Rows are points. To make a cloud, some directions were put in groups of two or more. Within a group, all points are equally far from the middle, so they leave a hole (a ring in 2 directions, a hollow ball in 3). The other directions are filled evenly. Then the cloud was stretched, turned, moved and blurred a little. Count the holes, and give their numbers of directions, smallest first.

Cloud:
5.0	15.8	-16.6
-23.0	7.8	-12.5
19.2	10.5	14.4
-29.0	10.1	-21.7
15.7	12.5	11.0
4.3	5.2	-11.1
-16.9	12.6	15.7
-15.7	6.5	-19.2
-33.7	12.6	0.3
8.7	19.4	-11.7
-10.5	-14.5	30.0
-13.3	15.4	-30.5
22.2	11.5	-23.3
-4.1	16.3	12.3
-4.0	13.0	-25.9
-7.4	3.6	-2.5
36.7	-8.9	4.0
-18.0	2.2	-19.1
24.3	-12.5	6.1
Holes: 0

Cloud, 30 rows:
-2.5	3.4	1.3	-21.1
14.0	24.9	-15.1	6.2
4.1	12.1	18.6	25.1
-3.4	-10.3	22.3	23.2
5.8	-10.3	23.5	-8.2
-10.1	29.8	4.8	17.1
-6.9	19.4	29.0	0.6
-20.8	0.8	32.6	11.8
7.2	11.3	-3.9	-16.4
8.9	8.8	-18.6	25.2
3.2	9.5	-22.6	24.4
-22.0	10.4	22.5	19.1
-15.3	-15.4	30.2	-3.6
5.4	-8.2	19.3	22.6
-10.5	-2.4	-21.1	17.8
-2.6	31.1	5.8	14.8
-2.6	-6.4	-20.1	3.2
-24.7	-12.6	6.6	15.9
6.2	17.3	-26.9	8.2
-13.6	-13.4	33.7	1.9
4.6	4.5	-26.0	5.7
-12.8	19.8	17.8	-14.9
5.2	-5.1	22.0	22.5
-23.6	20.7	-8.3	-5.6
-4.8	31.1	-12.4	16.5
-16.5	-4.4	-17.6	0.4
-25.2	23.9	8.6	6.2
-0.2	4.4	-11.9	31.2
-7.8	32.1	-13.8	6.9
-11.7	18.3	-11.4	-14.4
Holes: 1 (4)

Cloud:
-6.4	-18.0	-21.1	-13.8
20.9	15.9	-8.5	13.3
-30.2	-13.1	15.2	19.0
-3.8	-22.5	20.1	-3.2
-19.9	16.0	-7.2	-10.8
-31.3	-21.2	10.8	-5.3
-9.5	19.2	4.1	-14.7
-4.9	16.1	18.0	-2.0
10.1	5.1	-9.0	-31.9
-2.7	15.3	13.2	-12.6
9.1	17.4	11.0	29.7
-16.7	-5.9	-13.0	30.2
0.9	23.3	-17.9	15.7
-18.0	-4.8	-22.0	15.8
-30.8	-19.4	1.0	-17.4
16.9	7.1	14.1	19.3
3.1	-12.0	21.4	-11.4
-10.4	20.0	-0.1	-15.2
-15.7	-17.0	-22.0	-12.2
-3.5	-15.6	-13.0	-31.5
-6.5	14.7	-6.3	37.5
-13.5	19.9	-12.3	-10.0
15.6	5.4	-15.7	-21.0
-31.5	-4.7	14.1	11.6
7.0	16.6	-6.9	-26.0
-12.1	19.3	1.7	-13.4
-9.6	16.2	18.0	2.9
-4.5	-17.6	14.1	-26.2
-24.8	-2.5	-21.7	-4.6
Holes: 2 (2, 2)

Cloud, 31 rows:
24.2	-10.7	-10.0	-14.3
-1.0	-9.0	-2.2	-13.4
-0.2	-25.8	-20.3	12.0
-4.9	-23.9	16.1	16.7
13.1	14.1	12.6	-10.5
20.6	8.3	24.1	14.4
20.4	-8.3	-15.8	17.6
29.8	-13.1	-9.6	-9.6
13.9	7.2	2.0	-15.4
12.2	15.3	21.1	17.4
4.1	16.4	10.3	18.8
2.9	-34.4	-18.5	6.4
15.6	-23.9	18.4	-3.1
17.5	-37.0	-8.2	-6.9
-2.6	-4.7	5.3	-12.6
-12.7	-9.7	13.5	14.3
15.0	13.4	6.2	-11.1
5.7	-30.4	4.0	28.1
23.3	-1.4	-13.7	11.4
-5.0	-23.5	16.9	11.9
3.5	-17.0	-19.2	18.0
10.9	-28.0	-15.6	23.5
2.9	-30.4	16.0	6.2
15.2	-9.4	-8.8	-17.4
-8.5	-14.7	-9.1	-1.5
33.2	-8.4	-9.7	0.7
19.1	5.7	26.2	-0.3
11.0	-31.4	-7.1	26.8
34.3	-11.8	9.6	9.8
15.6	8.3	22.5	20.8
5.5	-36.0	-16.7	0.9
Holes: 2 (2, 2)

Cloud:
-10.2	-8.9	11.0	24.8	20.9	-5.0
1.0	20.2	13.9	8.1	-15.8	26.3
-14.0	4.6	-29.4	-3.3	28.1	-14.1
-20.6	-12.3	12.1	-14.3	36.8	-10.0
15.4	-22.7	-14.4	-16.0	15.9	-4.9
12.4	-22.1	22.0	16.1	-18.2	-15.4
10.7	3.0	-7.4	-30.6	12.5	-0.7
-25.4	2.2	24.3	-3.0	-12.2	1.7
-12.8	16.2	-8.4	13.7	-19.3	28.3
21.2	0.1	-25.4	-8.9	6.1	5.0
9.2	2.3	-11.8	-24.2	-6.4	-15.9
12.4	-24.5	0.2	-18.9	22.3	-25.5
26.5	7.4	3.6	5.9	7.5	-9.3
-2.8	-28.5	-19.9	16.8	-4.9	-15.2
-9.8	-12.8	-18.6	25.0	-25.9	-9.0
17.5	-15.4	20.1	13.3	0.5	19.8
-8.3	1.5	9.0	-26.1	32.3	2.5
14.1	-20.0	7.2	-16.8	25.2	-29.0
17.5	-12.2	10.3	-21.1	24.8	-18.9
-10.6	23.6	9.3	11.8	1.8	11.9
0.3	10.8	3.4	-7.6	8.6	-36.9
-13.6	15.6	-16.3	4.4	-12.7	26.5
-13.7	-7.5	33.4	11.0	-19.5	16.8
5.0	-17.4	14.0	-10.2	-23.1	-15.9
7.8	-19.7	15.3	24.9	-19.4	-17.4
-3.5	-14.2	8.4	-4.9	-17.2	-31.8
-26.9	11.8	11.2	-11.3	0.8	-9.5
11.6	3.7	-29.0	1.6	-20.2	-5.6
-11.9	-12.6	-24.2	11.5	-22.6	-15.3
-15.9	13.9	-15.1	7.6	-16.4	25.9
-10.2	10.2	16.9	4.7	31.3	-3.5
-19.8	-23.6	-3.2	-1.6	-1.8	18.2
-8.4	-6.0	7.0	21.4	18.0	15.3
5.6	-32.6	-3.5	-9.9	-12.1	-11.4
-11.8	22.1	16.6	1.7	11.5	4.3
14.3	-20.2	13.1	19.5	7.5	-21.3
-4.1	-24.1	-15.5	26.6	-14.5	-10.9
-4.7	-13.3	-15.1	-14.5	36.9	-38.1
0.4	9.2	26.4	-2.8	-23.2	15.9
5.0	-8.5	11.9	15.2	9.2	27.8
-16.3	6.7	-23.8	17.7	-17.7	-4.0
-15.1	-8.3	-18.8	7.8	26.8	3.3
9.6	2.3	23.7	-4.4	-27.5	4.4
3.8	10.6	-12.0	18.7	17.4	-16.4
16.7	-6.3	-20.2	-19.8	15.1	2.6
14.0	2.0	4.6	19.9	-32.5	-7.3
-27.7	-16.7	10.6	-9.3	-8.2	6.3
0.5	5.5	-6.7	-17.5	5.6	-36.4
-21.8	-21.9	0.3	-7.8	32.1	-28.0
25.0	-2.4	16.5	2.1	12.8	5.2
-6.1	2.2	4.4	19.5	28.4	-10.5
13.4	2.4	-19.3	-24.1	7.1	4.7
14.2	4.9	-31.7	-5.2	-5.1	-9.3
-24.5	2.3	25.1	-2.8	-12.9	3.0
20.7	-9.8	-22.0	9.9	12.9	-8.7
Holes: 3 (2, 2, 2)

Cloud, 48 rows:
10.3	-31.3	13.5	-9.0	-18.8	26.6
-12.0	5.7	-5.0	8.6	7.2	-2.9
3.1	-20.3	9.6	-1.8	6.6	-9.6
3.0	18.4	-9.3	-33.3	-8.2	2.2
-10.4	-23.3	-23.5	-8.3	10.0	6.2
8.7	-12.4	-26.6	1.4	33.0	-35.1
-9.0	2.6	1.8	-15.1	12.5	-21.7
18.4	-12.9	1.2	5.6	-11.3	5.5
11.1	12.1	32.1	-4.9	-3.4	17.4
-8.3	-22.7	-0.1	-21.5	25.1	-5.7
-20.4	20.9	23.4	25.7	-15.1	14.1
-13.6	19.9	-5.0	-11.8	1.2	24.7
12.9	12.7	9.4	-8.4	31.7	4.8
32.4	-3.2	6.9	1.0	14.1	-14.2
-15.7	9.1	-20.1	3.5	13.2	0.0
11.9	1.7	17.7	-3.0	-2.0	-4.8
-18.7	16.4	16.6	-16.0	9.2	-12.3
1.1	-5.3	-16.5	5.3	21.5	-43.9
-3.7	-4.3	14.6	8.5	17.8	0.5
-3.9	-13.6	5.2	-29.5	-10.9	35.0
-4.1	-25.0	12.6	-11.9	22.5	8.8
-12.9	-17.0	1.9	23.9	-6.7	9.9
2.0	-1.5	-0.4	-14.9	14.5	-0.7
11.5	-30.7	-24.8	9.1	26.6	-12.2
16.9	-27.8	-2.1	-25.8	-7.9	19.8
25.8	-11.0	13.7	12.7	13.0	-30.5
-4.9	7.3	9.4	-14.4	-3.9	-6.1
31.9	5.7	-0.6	-33.0	25.6	-12.1
7.1	-23.9	22.1	-0.9	-15.1	4.8
1.4	31.6	-12.4	-24.7	-14.8	-15.0
-10.1	33.1	-20.2	21.2	9.6	-24.6
-2.9	25.8	-27.3	-3.9	8.0	-28.7
9.6	32.1	0.6	-6.2	29.2	-36.4
13.5	0.0	-15.3	34.4	9.2	10.1
0.5	4.0	5.9	1.1	-16.1	27.2
-28.7	11.4	-2.7	17.3	-10.2	-5.4
2.1	25.8	-19.7	-0.1	12.1	-20.6
-7.4	9.4	-7.0	-2.8	20.7	5.5
-5.1	6.5	20.2	-42.4	3.4	15.8
16.7	-6.0	2.8	-22.4	-8.3	10.2
-0.8	-22.7	4.3	27.2	-5.4	4.7
21.5	33.5	24.1	0.5	-3.8	-7.2
-24.0	-16.4	-12.0	-2.6	8.1	22.2
1.2	26.6	-21.7	33.0	10.6	-16.8
19.8	6.5	-1.7	-11.8	19.1	-0.8
-2.4	-10.2	-6.7	-22.2	-9.6	-8.3
-5.4	4.6	7.3	-24.1	-27.2	10.5
19.0	-3.3	12.7	-4.6	-2.0	-11.0
Holes: 0

Cloud, 71 rows:
20.1	-16.2	19.1	12.2	-7.6	7.9	8.1	-15.1
-2.7	-19.4	-1.4	18.6	-5.8	-3.8	33.2	11.4
8.8	-5.5	5.1	-21.1	-17.9	10.6	29.3	3.4
14.5	-12.7	-22.0	-16.9	-16.0	-18.7	16.4	-20.7
17.9	9.6	18.9	24.5	-3.7	-5.9	16.0	29.9
8.3	20.0	-3.1	-20.6	10.5	-19.4	1.7	-19.8
4.6	2.0	-5.8	-25.4	-6.8	-19.7	20.4	9.5
-2.8	-20.0	7.9	30.5	-16.0	1.8	7.9	-13.5
29.5	-3.1	21.9	-13.4	-29.8	-8.4	5.3	0.5
-22.6	-29.4	-1.6	-2.7	12.6	-23.4	-1.7	-3.9
10.1	-6.7	35.5	-21.1	0.5	-8.8	-13.6	-6.0
-8.7	-32.8	-26.7	22.2	-10.0	-4.1	26.8	-13.8
-5.8	-22.1	-11.0	-11.2	-17.7	-18.4	12.0	-2.3
-9.3	-12.6	-7.6	5.8	-15.5	-19.7	5.0	-22.5
-9.4	-26.1	-20.8	0.3	-8.4	-11.5	-32.1	17.6
-2.1	-29.9	-31.1	-15.5	-1.5	7.4	18.3	5.7
32.9	-2.5	20.6	6.1	-8.1	-7.7	0.0	-15.5
-26.3	-44.7	-20.8	7.1	-23.8	9.6	28.5	-9.2
-27.5	-15.9	-4.4	7.6	6.1	1.7	-10.6	26.7
26.9	4.9	19.0	-5.1	-3.4	-17.2	-5.6	12.2
-10.8	-9.1	-22.5	-9.7	-4.8	-21.3	-5.0	-11.1
-9.1	-21.1	-4.0	-0.6	-24.3	-13.7	14.2	16.4
25.8	24.7	31.2	-16.1	-6.8	8.5	26.1	-2.3
1.1	-15.0	-3.9	-27.4	10.3	0.8	7.8	31.6
-19.5	-31.1	-14.1	1.5	-19.3	10.8	33.5	-0.1
-2.5	-14.5	5.6	1.7	-5.3	-8.3	24.8	17.8
9.8	-7.3	-2.1	-9.1	-36.1	3.3	12.6	13.1
13.8	12.4	30.0	-32.7	0.1	-17.0	-6.6	0.3
6.2	-33.2	21.7	-10.7	-11.7	-2.9	26.8	-0.1
-9.2	-11.1	-14.5	35.6	-9.6	3.1	12.4	-16.7
-23.5	-19.9	5.5	-27.7	-6.8	-11.5	11.4	0.5
0.0	8.0	-13.9	7.8	16.6	-11.1	0.0	10.5
5.3	-16.9	-12.1	5.7	-3.8	-8.3	6.8	4.8
-6.0	3.5	19.2	-0.5	-21.5	0.3	7.0	20.7
-8.2	-25.9	16.8	-7.9	-30.4	-0.8	23.7	9.5
-4.1	24.7	-12.0	24.5	-2.3	-5.9	-6.0	-3.6
-20.0	-23.6	-10.5	1.5	7.2	11.5	1.0	19.2
-12.0	-39.1	15.3	-40.4	7.7	-12.7	-9.0	19.6
8.3	21.9	-8.6	29.8	-0.3	9.4	0.4	8.4
-35.4	-3.1	-19.0	-4.3	-6.3	-22.5	15.5	-9.2
-5.6	20.9	4.7	24.0	1.8	4.6	23.5	7.7
-7.3	9.7	-10.6	29.0	8.7	-19.2	-18.7	15.4
9.1	-3.1	17.1	28.4	-20.3	-3.4	0.3	-19.4
0.9	-20.0	-5.4	-8.7	7.8	-3.2	-24.8	-9.7
-21.5	-21.1	-6.9	5.4	-7.4	-28.0	-3.7	-3.9
7.4	-3.0	36.3	10.9	-7.9	-5.2	7.1	-9.3
5.5	-34.4	-28.7	17.8	-8.0	-2.0	-10.9	-0.5
16.6	-7.3	14.4	0.9	23.5	-20.9	-10.0	-21.5
8.9	-26.6	-5.1	-1.3	-9.7	-4.9	18.3	-25.1
27.5	2.8	20.1	-13.2	-7.7	-12.9	17.9	25.0
3.6	15.9	-6.0	0.3	-3.1	-24.8	-31.3	20.5
-2.5	11.8	-1.5	28.7	-6.6	-4.8	14.6	-6.1
7.7	11.6	23.6	-30.6	-25.1	-3.5	-9.6	-1.4
15.8	-7.5	36.3	14.0	-5.8	-31.5	18.9	-5.0
-13.7	9.7	20.3	17.8	4.6	-3.3	23.4	14.9
7.1	25.8	-2.8	28.1	-6.4	-12.7	4.8	-10.5
-20.4	-3.6	-14.9	24.6	4.5	-20.2	-10.3	11.4
-6.6	-26.5	2.2	-8.5	-19.7	-4.6	2.0	-1.2
10.8	-19.8	3.1	-11.4	11.7	2.3	10.2	12.4
3.2	7.3	14.5	3.7	7.2	-4.6	-12.7	8.3
16.9	0.6	-7.4	-9.5	7.0	-22.0	6.2	-16.4
1.9	-10.5	-4.4	-20.2	-13.9	10.6	26.4	20.7
-14.2	-34.2	-13.5	-16.1	10.1	-21.4	-22.3	24.6
0.7	0.3	-19.9	1.6	-0.8	17.6	28.7	17.0
-10.4	-24.4	-13.2	40.8	-1.7	-9.2	-15.6	8.1
23.2	4.9	19.3	-22.0	-8.5	-26.4	10.0	-1.7
15.9	-8.6	44.2	8.3	-5.6	-7.2	30.9	8.9
-17.7	-26.9	-21.1	12.7	-26.5	-7.0	-5.2	-29.6
28.7	25.0	42.4	4.6	-13.2	-11.8	-8.9	-12.7
-28.8	-19.9	-19.6	-12.9	-1.1	-5.4	15.0	21.7
-5.9	-13.1	-7.1	-20.7	-17.5	-8.1	33.7	16.3
Holes: 0

Cloud (74 x 8):
-20.5	6.8	-28.0	11.6	4.2	-8.8	-20.5	-1.6
1.0	-23.8	41.3	-1.4	12.1	-5.8	-0.1	3.6
-5.3	-1.8	-5.6	20.0	-23.0	-16.3	-20.8	17.0
11.2	-9.5	2.4	-6.8	15.5	1.8	-5.8	-26.5
-36.2	-28.8	25.8	1.2	21.3	-20.1	4.6	-21.8
10.2	14.0	22.0	-2.7	-4.8	-23.4	24.8	28.6
-7.4	11.0	15.1	-5.2	-2.2	16.2	27.1	-9.7
5.9	16.5	13.0	11.3	33.7	10.6	9.4	-7.3
-0.4	1.3	-15.3	33.6	0.0	-13.2	-15.1	6.1
-7.3	22.3	25.0	7.8	13.2	-4.4	-19.4	-7.7
0.9	-25.6	26.5	-12.8	8.8	-20.3	-19.7	5.5
10.3	0.7	-22.3	10.8	-6.2	8.3	-23.6	-19.6
-15.2	-26.8	1.0	1.6	30.9	7.5	-14.5	-11.3
19.4	-1.2	-11.5	13.2	-4.2	-7.6	-24.6	5.7
14.0	6.8	-4.7	-27.7	-26.9	-15.3	4.3	23.7
-4.1	-4.3	19.6	8.3	28.2	-29.1	21.1	-1.6
5.5	16.7	21.8	-14.4	-30.0	-9.3	-3.2	11.6
17.6	12.1	7.8	-21.8	7.6	-7.9	-11.6	23.2
-4.7	-11.4	13.5	16.4	6.4	23.0	-15.4	-23.0
19.1	22.5	-28.3	0.4	-10.0	21.7	-9.5	-11.1
19.9	19.1	-7.6	8.0	7.6	-16.4	21.4	15.6
4.7	-4.0	16.2	7.6	30.4	10.1	-16.1	-11.1
-2.9	-5.9	4.6	-13.3	21.4	14.3	19.6	-0.5
1.4	-7.9	-4.6	-3.1	-13.9	-8.1	20.9	30.6
4.7	6.1	27.6	15.1	-18.1	3.3	-13.3	19.0
8.1	34.4	19.0	-0.7	-12.0	2.5	18.9	23.6
21.9	3.5	-25.7	-6.7	-21.1	-15.3	-6.0	9.1
13.6	35.4	-29.5	5.6	-33.2	17.0	0.9	6.7
18.6	10.8	-19.0	9.9	-5.7	-11.1	4.5	24.6
-8.3	12.5	31.3	19.5	-13.9	-10.8	-7.8	9.5
-0.1	-15.6	-5.6	-9.4	5.5	-26.9	-29.6	1.1
4.1	16.8	15.9	-22.1	13.7	13.3	11.5	-5.9
2.2	2.6	1.1	4.0	-13.5	12.3	-11.5	-37.3
6.9	17.4	23.3	6.5	1.1	-24.2	22.4	-0.3
-16.4	11.8	-7.7	-8.2	-27.1	9.4	-22.3	-13.6
4.1	-2.9	11.4	12.2	-19.6	-18.1	9.7	29.5
-16.1	-12.2	1.7	2.1	18.2	-41.0	6.7	-0.8
0.7	9.5	16.1	-15.6	16.1	0.2	-28.1	4.3
-18.6	-1.8	32.7	1.6	19.5	2.4	-18.7	-17.9
-8.3	-12.4	-10.8	13.1	-9.8	-24.1	9.2	23.2
-15.6	0.1	4.8	12.0	10.5	-6.5	17.2	31.8
-18.0	-21.3	20.5	6.8	19.9	15.2	-19.5	-15.3
13.4	19.2	-0.7	-15.0	-36.5	-17.6	-1.1	5.8
-21.9	-13.8	11.9	21.3	36.1	13.5	2.0	-12.5
14.9	24.3	6.3	-4.4	25.3	1.4	9.4	18.3
14.2	-17.8	36.7	25.0	-3.0	-4.3	25.2	-18.2
-3.9	21.9	-19.7	-1.9	-14.4	-9.8	-29.1	11.3
13.9	-4.2	9.9	21.9	23.0	-14.3	2.6	18.0
-9.0	-15.9	32.6	23.7	-0.2	-1.7	4.1	15.3
-28.8	-4.4	-6.6	13.3	-4.4	7.2	12.4	18.0
8.5	22.0	5.0	-9.1	9.7	16.3	1.4	-23.8
3.1	11.9	34.7	-4.6	-24.0	2.6	14.7	12.7
-3.6	-0.2	32.4	13.5	33.7	-15.4	3.5	-1.8
-14.9	-24.5	6.6	19.1	-17.8	4.9	-15.1	-9.1
13.5	-22.0	11.0	-15.7	17.8	3.6	13.2	0.2
24.6	-11.0	21.6	21.2	7.8	-6.6	-6.3	-0.3
3.9	1.5	26.9	-26.9	-2.3	9.6	15.8	9.8
9.9	12.2	5.6	22.6	-25.8	30.3	11.9	9.1
23.9	20.5	12.8	-12.9	24.4	-6.7	7.5	0.2
8.6	13.6	-1.5	-5.1	25.3	-16.4	9.1	20.2
9.4	7.8	-21.7	10.6	-25.8	24.4	3.5	-18.4
6.0	4.2	26.2	-7.6	12.3	7.7	39.1	3.6
9.1	-10.0	3.7	12.9	24.0	-10.8	4.8	-29.8
26.0	5.2	-29.1	8.7	-16.0	-14.8	2.1	-10.6
-3.9	-13.0	40.9	-0.1	24.0	-14.5	-11.7	-0.7
-26.9	-5.6	22.6	-13.4	2.7	2.2	-32.2	-9.7
-39.0	-19.6	14.3	-1.2	7.8	-8.9	8.2	-19.3
-9.5	-12.0	8.6	18.4	32.9	-14.9	18.2	14.1
-0.1	-2.7	34.7	31.2	15.5	-10.9	11.7	0.0
-6.7	-7.3	22.8	-9.3	-0.5	-0.2	25.3	31.1
-1.1	-11.0	17.8	20.6	23.7	-17.0	9.5	25.9
-28.6	2.5	4.3	-13.5	-14.2	-16.0	-4.6	-3.9
-0.7	1.8	-6.4	5.0	0.9	-1.5	-19.2	-32.5
15.3	26.2	6.9	-8.8	4.3	11.9	28.8	18.6
Holes: 1 (6)

Cloud, 87 rows:
-19.4	-11.6	-13.2	-8.3	-7.8	-16.5	-19.6	-10.3	5.5
19.7	2.3	9.9	-4.2	4.9	-6.6	8.8	8.6	2.1
10.3	-16.1	-9.3	8.0	-18.3	6.4	26.8	19.9	-15.8
-6.0	20.8	6.8	8.5	16.1	9.1	0.9	-4.8	-6.1
14.6	-8.5	22.8	12.6	-3.8	-0.5	1.7	-5.8	4.0
5.7	-2.7	47.5	2.7	14.6	-12.0	2.8	-21.6	-6.4
22.5	-10.8	-22.7	6.6	-2.7	9.3	-19.1	-0.8	-9.5
20.7	5.4	-1.9	7.2	16.5	-24.2	13.8	-6.2	-16.4
11.7	20.7	35.9	9.3	7.4	17.1	-14.4	23.1	-31.4
-3.7	4.1	23.4	-8.3	34.3	-15.6	18.7	-17.7	-21.1
0.4	-29.8	-10.6	-14.8	-11.3	23.9	-12.2	-15.4	3.9
8.2	-5.8	-21.5	3.7	16.5	8.2	-7.9	-12.7	-31.1
-13.0	-29.8	13.1	-8.3	-26.2	4.5	-11.1	7.2	-4.7
14.2	-17.4	13.9	4.1	24.0	17.6	8.4	12.4	-28.8
21.5	0.5	-26.5	17.3	1.6	-15.5	30.9	-2.9	-34.1
-2.3	8.3	-14.6	15.9	5.4	18.0	24.8	-19.6	-6.2
6.0	-19.0	-20.4	23.1	-2.0	-22.6	31.5	1.5	-12.8
13.7	7.2	-14.5	31.4	27.0	0.2	-0.2	11.8	-17.1
15.4	-21.2	-26.4	-23.4	-27.8	-5.2	0.6	-2.0	0.0
19.4	13.7	6.6	21.1	12.9	10.1	37.0	30.5	-22.3
21.3	34.4	39.1	0.5	-3.8	26.5	-22.7	9.6	-4.6
-5.0	-6.7	-3.1	-3.4	-34.1	16.7	-14.5	24.0	-14.0
-26.5	-6.1	1.7	17.5	7.4	14.0	24.6	-8.0	-14.1
19.2	9.3	7.2	3.5	-18.9	9.3	-15.9	-2.5	-5.0
12.3	-13.7	-14.6	8.2	-21.7	23.0	-4.2	16.1	-6.7
28.5	0.1	-20.1	12.3	-15.1	-9.2	-0.4	4.7	-30.7
16.3	3.8	46.3	14.7	10.2	-11.3	-23.2	-7.2	-13.5
0.9	4.8	20.3	5.5	-21.1	25.3	-4.5	9.8	-15.3
7.5	28.0	2.1	2.1	28.4	4.4	7.1	14.6	-16.4
2.4	6.3	1.7	5.5	2.0	0.1	31.0	12.4	-22.2
20.6	12.9	15.7	-2.1	7.8	4.1	-12.6	4.4	-37.4
-6.7	-20.0	-10.3	-12.3	-11.3	-3.1	-23.9	21.3	-2.6
5.1	11.3	15.0	4.8	8.4	27.3	-19.5	19.6	-10.1
-9.4	9.8	21.6	35.3	20.1	17.3	0.4	14.3	-20.3
0.3	15.9	7.5	-11.6	16.2	12.1	25.6	-9.9	-18.8
20.3	-8.4	6.9	1.7	5.6	-0.2	-5.3	20.5	-25.9
6.4	16.1	-9.5	19.1	-17.4	-38.7	-0.1	6.6	-18.9
2.7	17.5	13.3	35.4	43.0	16.2	9.9	-9.0	-27.4
8.1	7.2	-6.8	9.2	-32.1	27.2	-21.3	29.3	-3.5
18.2	1.6	3.3	12.1	-12.3	26.1	15.8	33.5	-19.0
21.0	-22.5	-10.1	21.9	-14.4	-13.4	7.4	6.6	-14.1
-3.7	11.8	24.2	16.1	8.6	24.9	-26.9	2.3	5.3
5.0	33.4	-5.8	16.1	5.5	12.8	-13.4	37.6	-9.5
17.4	36.2	-8.3	12.5	-1.4	16.3	-36.7	42.0	4.2
-7.4	3.2	3.7	-2.3	-2.5	10.3	-24.0	21.5	-4.3
11.9	-19.4	7.2	26.3	-4.8	-14.9	2.9	4.9	-32.6
1.6	-24.9	-15.5	9.5	23.6	-16.4	27.6	-0.5	-2.2
-14.3	23.4	-4.1	13.8	-7.5	1.7	11.0	3.2	-19.9
35.9	10.1	2.8	7.4	-0.2	-7.2	-16.4	22.8	-18.3
-6.4	6.3	9.9	21.6	10.6	-0.7	-21.8	-1.7	1.4
7.8	15.5	9.6	-9.7	4.2	6.1	7.5	9.1	10.3
-3.3	-29.5	-18.8	-12.6	28.7	-7.0	0.0	-21.3	-1.1
-0.1	-15.7	-7.7	13.2	17.5	15.5	-5.2	-1.0	17.4
19.0	4.3	2.1	21.4	-13.1	12.0	4.0	-9.9	-19.2
23.6	14.9	0.4	-10.0	-2.4	-15.5	-12.0	-0.8	16.1
24.0	35.4	35.9	17.3	-1.9	16.3	-3.4	23.0	-0.9
-9.1	-6.5	-8.2	6.6	10.2	-16.8	7.6	-10.4	-5.0
-12.5	-9.4	30.9	-11.2	-20.2	6.5	3.8	-11.4	16.6
16.5	-17.6	20.4	-0.5	6.2	-9.9	11.6	26.5	-18.4
8.9	-12.2	2.5	31.0	-10.7	-3.0	-10.3	9.3	-24.2
-13.5	3.5	25.4	6.6	-9.0	32.3	-20.6	20.4	1.0
20.4	21.5	21.2	-4.7	-4.9	16.0	-16.5	3.5	-15.7
37.6	8.4	-5.0	-1.2	18.4	-7.6	11.8	-3.6	-18.1
-7.2	-18.5	-10.3	-10.5	18.9	-2.9	0.0	12.7	-0.8
-4.8	8.0	-29.4	3.8	-0.7	19.0	14.4	35.2	-11.4
8.4	-1.1	-19.5	11.2	15.2	-28.9	25.2	11.2	-28.4
21.1	31.0	18.0	-3.0	8.3	5.0	-4.3	-11.0	3.4
8.2	-5.6	-27.6	1.0	-17.7	34.9	-5.7	21.7	-12.8
4.8	-4.9	-4.2	11.4	30.8	-18.9	5.5	16.7	-7.8
15.6	-8.0	16.8	32.2	1.1	1.6	-5.6	-0.2	-22.7
28.4	7.5	23.1	-1.8	1.1	12.9	-31.0	17.9	12.4
1.2	-2.1	-3.2	23.2	24.9	3.4	34.9	7.8	-14.0
10.3	0.3	-23.1	21.6	18.6	-19.3	13.1	18.8	-14.2
11.4	17.0	33.9	13.6	-11.5	28.0	-9.9	2.0	-3.9
-23.9	-14.6	-1.9	15.9	12.4	-5.3	14.4	-26.0	-16.4
15.0	-14.0	-1.0	15.2	25.5	-18.3	29.7	-11.3	-10.8
6.7	-21.6	-1.1	13.2	-10.7	14.9	-8.4	6.7	-5.0
7.0	-26.7	36.3	-10.2	16.9	15.4	-14.5	-3.2	11.2
-1.8	14.6	20.1	27.7	-13.7	10.2	20.6	4.4	-7.6
-0.4	18.0	-14.6	-3.2	14.8	-24.1	-10.7	1.6	-30.5
-8.7	14.7	-8.5	1.6	-3.5	-3.7	-11.2	-12.1	4.7
3.2	-11.7	10.0	-11.3	-20.3	8.7	1.6	-11.8	17.9
2.6	11.5	17.2	38.6	9.7	28.0	-11.4	18.8	-9.5
-0.4	32.9	30.7	6.4	12.3	1.7	12.3	7.1	-18.9
10.2	20.4	-5.4	26.9	21.5	-7.0	19.9	25.4	-22.8
11.4	-15.5	24.7	11.0	19.0	15.3	-5.4	-32.3	-16.1
9.9	10.7	14.0	-4.1	10.7	29.3	-7.3	19.3	-30.5
Holes: 1 (2)
